Each row of a before or after table is a point. The points were changed in one or more steps. Then noise was added and the rows were shuffled. The steps act on columns, c1 being the first. What was done? A step turns or swaps two columns, mirrors them in a line or flattens them onto one, adds a multiple of one to another, or multiplies or shifts one. Angles are multiples of 10 degrees, from the lower column toward the higher: turns from -170 to 170, lines from 10 to 170 but not 90. Use the fewest steps. Two steps may share a column if one is a turn and the other turns, adds or multiplies; they go together, in the order done. Otherwise the lowest column goes first.

Before (10 x 3)
-0.44 0.25 -0.14

-0.31 0.19 -0.02

0.06 -0.38 0.01

1.61 -0.45 -0.27

-0.44 0.05 -0.36

0.11 0.09 0.32

0.65 0.23 -0.20

-0.24 -0.01 -0.41

0.56 -0.11 -0.43

-0.16 0.28 -0.26
After (10 x 3)
0.87 0.28 -0.12

0.11 0.10 -0.35

1.95 -0.43 -0.45

0.36 -0.37 -0.19

0.00 0.22 0.16

0.13 0.35 -0.14

0.95 0.07 -0.53

-0.12 0.17 -0.23

0.41 -0.04 0.36

-0.20 0.23 -0.03
Steps: shift c1 by 0.30; turn c2 and c3 by 20 degrees

Before (11 x 6)
0.00 0.40 -0.07 0.00 -0.13 0.22

0.30 0.19 0.46 0.11 -0.13 0.33

-1.33 -0.51 0.34 0.01 -0.30 0.10

-0.45 -0.39 -0.02 0.26 0.26 -0.06

0.13 -0.17 0.10 0.00 0.15 -0.20

-0.45 -1.70 -0.18 0.71 -0.18 1.19

0.19 -0.07 -0.07 0.14 -0.53 -0.20

-0.13 0.33 -0.29 -0.07 0.16 0.23

0.21 0.30 0.30 0.03 -0.38 0.52

0.06 0.24 -0.03 1.30 -0.36 -0.13

0.27 -0.34 0.02 0.53 -0.13 -0.15
After (11 x 6)
0.26 -0.12 0.55 0.11 -0.27 0.05

-1.39 0.33 0.28 -0.52 -0.70 0.10

0.01 -1.21 -0.14 -0.43 -0.89 0.09

0.14 -0.12 -0.18 -0.18 -1.40 0.12

-0.03 -0.18 -0.06 0.28 0.44 -0.36

0.20 -0.33 -0.14 -0.59 -0.40 0.16

0.19 -0.12 0.57 0.19 -0.94 -0.21

-0.48 -0.06 -0.07 -0.56 0.58 0.00

0.17 0.16 0.06 -0.11 0.32 0.22

-0.48 0.26 0.63 -1.75 -0.40 -0.98

-0.06 -0.21 0.06 0.36 -0.26 -0.23
Steps: turn c2 and c4 by 120 degrees; mirror c3 and c6 in the line at 20 degrees; multiply c5 by 2.5
